Each row of a before or after table is a point. One or more steps were done to the points. Then noise was added and the rows were shuffled. The steps act on columns, c1 being the first. Write out the steps. A step turns or swaps two columns, mirrors them in a line or flattens them onto one, adds a multiple of one to another, or multiplies or shifts one. Angles are multiples of 10 degrees, from the lower column toward the higher: turns from -170 to 170, lines from 10 to 170 but not 90. Use the fewest steps. Two steps may share a column if one is a turn and the other turns, adds or multiplies; they go together, in the order done. Otherwise the lowest column goes first.

Before (13 x 3):
-8.9  1.8  -1.8
-12.8  0.9  -1.5
-2.2  3.6  -3.2
-0.6  2.2  -0.9
-3.0  -2.3  -3.3
-1.3  3.3  2.1
-1.9  0.2  4.1
-0.2  -6.7  0.4
-0.9  -5.4  -2.5
-1.1  3.4  -1.9
-0.6  3.0  -0.5
-0.3  0.1  0.7
-3.6  -7.0  -3.1
After (13 x 3):
10.3  7.7  -0.5
2.1  -2.0  0.5
0.0  0.2  0.6
1.8  -1.3  -0.5
3.8  -1.5  -0.8
-3.7  4.8  -0.1
7.5  4.1  -1.1
-3.0  4.7  -0.8
2.8  -1.3  0.5
-1.6  7.1  -1.5
0.5  4.0  -1.3
1.7  1.0  2.2
2.9  -1.5  -1.0
Steps: turn c1 and c2 by -140 degrees; multiply c3 by 0.4

Before:
-6.2  3.5  2.8  3.8  3.1  9.1  -2.0  -0.9
-1.1  -2.0  3.8  2.5  -1.6  -1.0  -4.5  1.6
-0.4  -0.4  2.9  -4.2  0.4  -0.3  -0.3  3.0
-0.5  -0.2  1.6  2.2  -8.1  -1.3  5.4  -2.6
-2.4  -4.5  -0.9  0.1  -5.8  -4.0  -1.4  3.8
2.3  -2.5  1.6  0.0  -5.5  0.8  0.1  4.7
-1.3  2.4  -1.7  3.1  -0.8  -6.4  1.6  -8.2
-1.7  3.4  -2.4  2.5  -2.6  -3.9  2.2  4.9
0.2  -4.2  -2.5  3.7  -1.4  -1.0  0.9  -1.1
3.9  -3.5  0.9  3.7  2.4  -5.7  5.9  1.9
2.0  3.5  -1.8  5.0  -1.9  -3.9  -4.3  -2.8
After (11 x 8):
4.0  3.3  -4.8  7.6  4.8  -3.9  3.7  2.4
3.9  -3.5  0.7  2.8  -3.2  -6.1  -1.5  5.0
-4.7  -5.3  3.2  -3.1  -2.2  9.4  1.1  -1.3
-3.3  -0.9  -2.9  5.0  -0.3  -4.8  -0.9  6.8
0.2  -0.5  -4.1  3.0  -6.4  -5.4  4.4  -3.9
4.3  -0.8  -1.8  4.3  -0.6  -1.6  -1.7  -1.6
2.5  2.2  0.8  -0.5  -5.1  -2.2  1.3  6.2
-2.7  -0.8  -2.5  7.6  2.7  -5.8  -0.9  -10.9
-3.2  2.9  3.1  8.0  0.5  -4.1  -3.7  -3.6
1.7  -1.1  6.0  3.2  -0.8  -1.5  0.9  1.6
0.4  -0.5  1.6  -3.8  0.9  -0.1  2.6  3.8
Steps: turn c1 and c2 by 80 degrees; turn c3 and c7 by 60 degrees; add -0.7 times c6 to c4; turn c5 and c6 by 30 degrees; multiply c8 by 1.3

Before (14 x 12):
1.8  -1.3  5.7  2.4  0.9  -3.7  4.2  -4.2  -0.3  1.7  -1.0  4.6
-2.8  -0.6  -0.3  -2.2  -2.9  4.9  7.0  2.3  -3.0  1.9  1.5  0.7
-2.4  -5.6  -0.4  -1.7  -2.3  2.6  -3.4  -5.7  1.2  -1.2  -1.2  -3.3
0.6  -0.3  4.5  -5.6  -0.9  0.9  5.8  0.1  1.5  6.6  4.0  0.4
4.5  -2.5  -1.2  -1.7  -1.6  -4.3  -2.4  -4.9  -1.8  -5.3  -5.7  -1.3
-2.5  1.3  -3.3  -2.2  1.5  2.7  2.4  -2.5  -2.5  2.2  6.1  0.7
-2.9  -3.2  0.0  -5.7  0.2  3.9  6.6  0.4  -4.8  1.4  6.5  -1.5
4.2  -2.4  1.0  -2.3  -1.2  0.5  -3.9  -3.8  2.3  -1.1  -3.8  4.1
-1.2  -1.6  0.5  -3.7  -2.3  -4.5  -0.7  -5.1  4.3  -3.4  -3.9  3.9
1.6  -0.6  2.7  2.2  0.2  -4.4  0.1  0.5  3.7  -4.3  2.6  3.0
-6.1  3.1  5.6  -2.9  2.8  -2.7  2.1  6.0  2.5  3.8  -3.2  -1.1
-1.8  -4.4  1.7  -4.2  -2.1  2.5  -1.9  -3.7  -8.3  -2.2  2.2  1.5
-2.1  -0.6  -1.7  -2.5  -6.7  0.0  -0.8  -1.6  -4.1  0.3  1.9  -1.9
0.6  -7.0  -1.3  -0.8  0.4  -4.9  -3.3  -2.1  3.9  1.6  -2.3  3.9
After, 14 rows:
4.2  -2.4  -4.0  -2.3  1.5  -0.7  -3.9  0.3  2.3  -1.2  -2.6  3.9
-1.8  -4.5  -4.1  -4.1  3.9  -5.3  -2.0  -0.4  -8.4  -2.2  1.4  1.5
-2.9  -0.5  2.0  -2.2  6.9  -10.6  7.0  -0.4  -3.1  2.0  1.0  0.9
-2.5  1.2  -1.2  -2.1  0.7  -6.7  2.4  4.1  -2.6  2.1  4.4  0.7
0.7  -0.5  -1.4  -5.6  1.6  -1.6  5.9  -4.2  1.5  6.5  2.9  0.2
-1.2  -1.6  -4.9  -3.7  -1.6  11.4  -0.7  1.3  4.4  -3.5  -2.8  4.0
-2.4  -5.5  -5.4  -1.7  4.3  -5.2  -3.4  2.4  1.3  -1.3  -0.9  -3.1
-2.0  -0.7  -1.0  -2.4  6.3  2.3  -0.7  2.1  -4.2  0.3  1.2  -2.0
-6.1  3.2  3.5  -3.0  -4.9  5.4  2.1  -7.2  2.5  3.8  -2.3  -1.2
-2.9  -3.4  0.3  -5.8  3.2  -9.2  6.5  -0.1  -4.8  1.4  4.8  -1.4
0.8  -7.2  -1.6  -0.8  -4.6  11.3  -3.2  2.0  3.8  1.7  -1.7  4.0
1.6  -0.5  -0.5  2.3  -3.9  10.2  0.1  -2.9  3.7  -4.3  1.9  3.0
4.5  -2.3  -4.3  -1.8  -2.2  10.6  -2.4  2.7  -2.1  -5.4  -4.0  -1.2
1.7  -1.3  -5.9  2.5  -4.2  8.1  4.2  -3.9  -0.4  1.7  -0.8  4.5
Steps: turn c3 and c8 by -110 degrees; multiply c6 by 2.5; turn c5 and c6 by -160 degrees; multiply c11 by 0.7

Before:
1.2  0.7  4.3  -2.7  0.9  -8.3  -3.5  -3.4  1.7  -0.9  2.9  -3.7  -3.5  2.4  8.5  0.9  9.9  0.3  0.1  -0.5
2.9  -1.0  3.1  2.3  1.3  -10.7  -0.7  -4.1  3.7  0.7  1.7  -5.5  -3.1  -11.5  0.6  4.9  -2.7  -2.5  -0.2  -2.3
1.6  -1.8  -0.7  0.4  1.2  -2.9  -2.0  2.5  6.1  2.3  -1.5  0.0  -2.3  0.9  1.5  -2.4  -1.9  -0.9  -0.9  3.5
0.8  1.3  -1.7  0.7  -10.4  0.8  -2.5  1.2  2.6  -1.4  0.4  -1.6  7.5  3.2  0.3  1.8  -3.0  1.1  -3.2  0.3
4.9  2.1  3.6  1.0  -2.3  2.4  0.2  -3.2  5.9  3.0  -4.3  -5.6  1.9  3.1  5.4  2.0  -0.8  1.6  -2.4  -1.8
-4.2  -1.0  -2.5  0.4  -0.2  -6.9  1.3  6.0  6.4  5.9  2.7  8.4  -5.2  -6.8  0.6  -2.4  -2.6  -1.7  -4.2  2.4
-7.1  1.0  -3.2  -2.2  0.4  1.4  -4.1  -3.2  -5.7  -2.2  -0.7  -4.3  -3.9  -2.0  1.9  2.6  -2.7  -0.8  -1.3  -2.4
4.8  -7.3  2.5  2.6  -1.4  1.6  4.2  -3.0  3.3  2.3  -1.2  -3.0  -0.1  2.8  0.6  -2.5  -3.3  -0.3  -1.8  0.8
After:
4.5  -3.6  3.5  0.8  -2.3  -0.1  1.1  -3.2  5.8  3.1  -3.9  -5.6  1.9  3.5  5.3  4.1  -3.6  -2.0  -2.5  -1.2
3.2  1.3  3.4  1.9  1.3  -0.1  1.9  -4.1  3.9  0.8  1.7  -5.5  -2.8  -11.7  0.1  4.0  -2.8  -1.2  0.1  3.1
-4.2  1.6  -2.5  0.3  0.1  0.2  -5.1  6.2  5.9  6.0  2.1  8.4  -5.1  -6.9  0.4  -3.9  10.5  3.4  -4.7  1.1
1.5  -2.0  -0.8  0.0  0.9  -0.1  -0.4  2.4  6.0  2.5  1.3  0.0  -2.6  0.5  1.2  -1.1  6.2  3.9  -0.6  -0.6
4.9  -3.8  2.7  2.2  -1.4  -0.1  -3.5  -2.9  3.2  2.0  6.9  -3.3  0.0  2.8  0.4  -1.9  -2.4  0.8  -2.3  -0.3
1.3  1.8  -2.0  0.4  -10.0  -0.2  0.7  0.9  2.3  -1.3  -1.1  -1.8  7.3  3.6  0.2  1.5  5.1  -0.1  -3.6  -1.4
1.3  3.1  4.3  -3.2  1.3  0.2  8.6  -3.5  1.5  -0.5  0.2  -3.8  -3.4  2.7  8.4  -0.3  -12.9  -0.7  0.2  0.1
-7.3  -0.2  -3.2  -2.2  0.4  -0.1  4.9  -3.3  -5.8  -2.3  -1.3  -4.5  -3.9  -2.1  1.9  2.8  -0.5  -2.0  -1.0  1.4
Steps: add -0.5 times c11 to c16; turn c2 and c11 by -70 degrees; multiply c6 by 0; add -1.5 times c8 to c17; turn c7 and c17 by -160 degrees; turn c18 and c20 by -110 degrees

Before, 10 rows:
5.8  1.8  1.9  -0.3  -7.2  -3.6  -0.3  -2.3  -1.1  -3.2  2.8  3.3  6.5  7.5  2.1  4.3  1.8  -2.2  0.7  4.1  -1.3  0.8  -2.2  -1.3  -4.7  1.9  -1.5  3.9  -2.7  1.2  2.7  5.9
3.5  -5.5  -1.6  3.4  2.6  -7.7  -2.0  -6.7  0.0  -2.6  -2.3  1.2  -3.8  -0.2  -2.6  2.8  -2.0  3.3  4.8  6.5  2.3  0.8  -0.4  2.2  -4.8  -3.7  2.6  0.4  -2.2  -1.5  -5.6  -3.2
2.9  -1.6  -1.7  -3.7  -3.1  -1.1  1.9  1.4  -1.3  3.6  -3.2  0.7  3.4  6.0  3.2  -1.8  1.7  1.8  -1.3  -0.2  5.6  2.4  -6.6  2.9  -1.1  -4.8  -3.1  -6.7  -1.1  5.9  1.7  -0.3
-1.1  -5.5  2.5  1.7  1.2  -1.8  6.4  3.5  -1.9  3.7  4.0  -5.0  -1.3  -2.4  3.4  -0.5  -0.9  0.9  5.8  -1.9  2.3  -3.7  8.6  0.6  -1.9  4.7  -1.2  -4.1  0.3  6.7  3.0  -6.4
3.6  -3.3  -1.8  -3.5  4.6  -1.0  -0.9  -4.4  -1.6  -0.7  1.7  -1.3  1.8  2.4  0.3  2.9  4.2  -0.4  5.4  1.7  -9.4  -2.1  5.8  3.1  2.2  2.3  -2.4  1.1  3.5  2.6  -2.4  -0.5
-3.8  -1.7  1.7  -6.2  -2.8  4.2  2.0  2.9  -0.2  1.2  -3.1  -2.1  -8.4  -2.8  1.7  5.3  1.4  6.1  -1.1  2.5  1.8  -1.1  -3.3  0.6  0.5  7.3  -6.4  -7.2  3.0  -1.0  1.4  -0.4
5.3  -1.8  3.8  0.8  1.9  -0.7  1.1  6.2  0.5  -1.7  -1.1  0.5  0.8  3.9  5.0  1.5  -0.8  1.4  7.3  -1.4  -2.6  -3.7  2.6  -0.5  -1.5  -3.5  2.1  0.9  0.1  5.3  -5.7  -1.1
-0.3  -1.4  -2.9  -5.2  4.5  -3.5  -0.1  2.8  -2.0  -0.4  -3.3  -6.4  -1.8  2.8  3.4  -6.4  0.3  7.6  3.9  -5.7  -1.8  1.3  4.5  2.9  -0.1  3.0  -3.9  -2.4  -0.8  1.7  -1.5  6.4
0.6  -6.5  -0.3  -2.5  -5.9  -0.3  6.1  3.4  -9.5  -3.5  -4.6  4.6  -1.3  -0.4  3.1  -1.1  3.9  -4.8  -3.7  -7.8  2.2  2.9  -2.3  0.4  1.9  -1.3  -7.2  1.6  2.3  4.5  3.1  0.2
2.2  -1.4  8.0  -2.1  3.9  -5.0  -1.7  -2.0  -3.8  0.6  0.0  2.3  2.0  3.9  -1.8  -3.7  -2.1  2.3  0.6  -1.9  2.4  0.0  -1.5  -0.2  1.7  5.8  0.0  -2.6  5.2  -2.7  2.3  0.8
After (10 x 32):
-2.2  4.5  -2.2  1.3  4.8  -3.3  -0.7  -4.5  -1.6  -1.4  1.6  -1.6  8.7  2.3  0.2  0.3  4.9  -0.5  6.0  -4.0  -4.6  -2.2  6.0  3.0  2.1  2.7  -2.5  1.5  3.8  2.7  -2.9  -0.4
8.0  1.5  1.8  4.2  -7.4  -4.5  0.4  -2.4  0.2  -3.0  3.4  4.2  5.4  7.5  2.3  -4.3  2.1  -1.8  0.4  -0.9  4.3  0.5  -1.7  -0.8  -4.4  2.3  -1.7  3.9  -3.0  1.0  2.5  5.9
3.6  6.1  -1.6  6.6  2.6  -4.2  -2.1  -7.3  -0.1  -2.4  -2.1  0.9  -2.8  -0.2  -2.4  1.6  -1.9  3.2  5.4  2.5  -1.5  1.1  -1.0  1.6  -4.8  -3.5  2.8  0.5  -2.1  -1.5  -5.5  -3.0
-9.8  3.5  1.9  -1.7  1.4  -7.1  6.2  3.4  -2.1  3.2  3.9  -4.6  -5.2  -2.1  3.6  4.3  -1.7  1.6  5.6  2.2  0.0  -3.5  8.5  1.0  -2.0  4.0  -0.7  -4.6  0.5  6.6  3.2  -6.5
2.1  4.8  0.1  -8.3  -5.0  1.2  5.7  3.4  -9.2  -3.7  -4.7  4.1  -5.3  -0.9  3.2  4.8  3.8  -4.7  -3.7  -1.4  0.0  3.4  -3.4  0.5  2.1  -1.3  -7.6  2.3  2.2  4.4  3.0  0.0
9.4  0.5  -2.4  -1.3  -3.1  3.6  1.6  1.0  -1.3  3.7  -3.1  0.7  -3.2  5.8  2.5  2.3  1.3  1.9  -1.0  -3.6  6.5  2.7  -6.8  2.9  -1.5  -5.0  -2.8  -6.9  -0.4  5.7  1.1  -0.4
3.3  2.7  4.2  -1.3  2.7  3.1  1.6  5.9  0.2  -1.2  -1.7  1.0  2.4  4.4  4.4  -0.1  -1.3  1.1  7.8  0.7  -1.6  -3.9  2.7  -1.2  -1.6  -3.5  2.4  0.8  0.5  5.0  -5.7  -0.9
-4.7  -3.3  -2.8  -6.9  4.0  -6.9  0.3  2.9  -1.5  -0.5  -3.7  -6.4  0.2  3.1  3.3  6.5  0.2  7.8  3.7  -4.2  -2.8  1.4  4.1  2.8  -0.7  2.6  -4.5  -2.6  -0.7  1.6  -1.1  6.3
3.9  -1.4  8.1  -2.5  4.1  -11.2  -1.4  -2.1  -3.1  0.9  0.2  2.2  0.4  4.1  -2.3  3.7  -2.1  1.9  0.9  -2.3  3.2  -0.1  -1.3  -0.4  1.7  5.7  -0.3  -2.7  5.6  -2.1  2.6  0.7
0.0  4.5  1.0  1.5  -2.7  -2.4  1.8  2.7  -0.2  1.3  -2.2  -2.4  -7.9  -2.8  1.6  -3.0  1.9  6.4  -1.0  -6.4  -5.2  -1.3  -3.5  0.6  0.4  6.9  -7.1  -6.6  3.2  -1.3  1.1  -0.9
Steps: add -1 times c23 to c1; turn c2 and c16 by -140 degrees; mirror c4 and c20 in the line at 40 degrees; add -1 times c26 to c6; turn c13 and c21 by 50 degrees; add -0.5 times c7 to c13
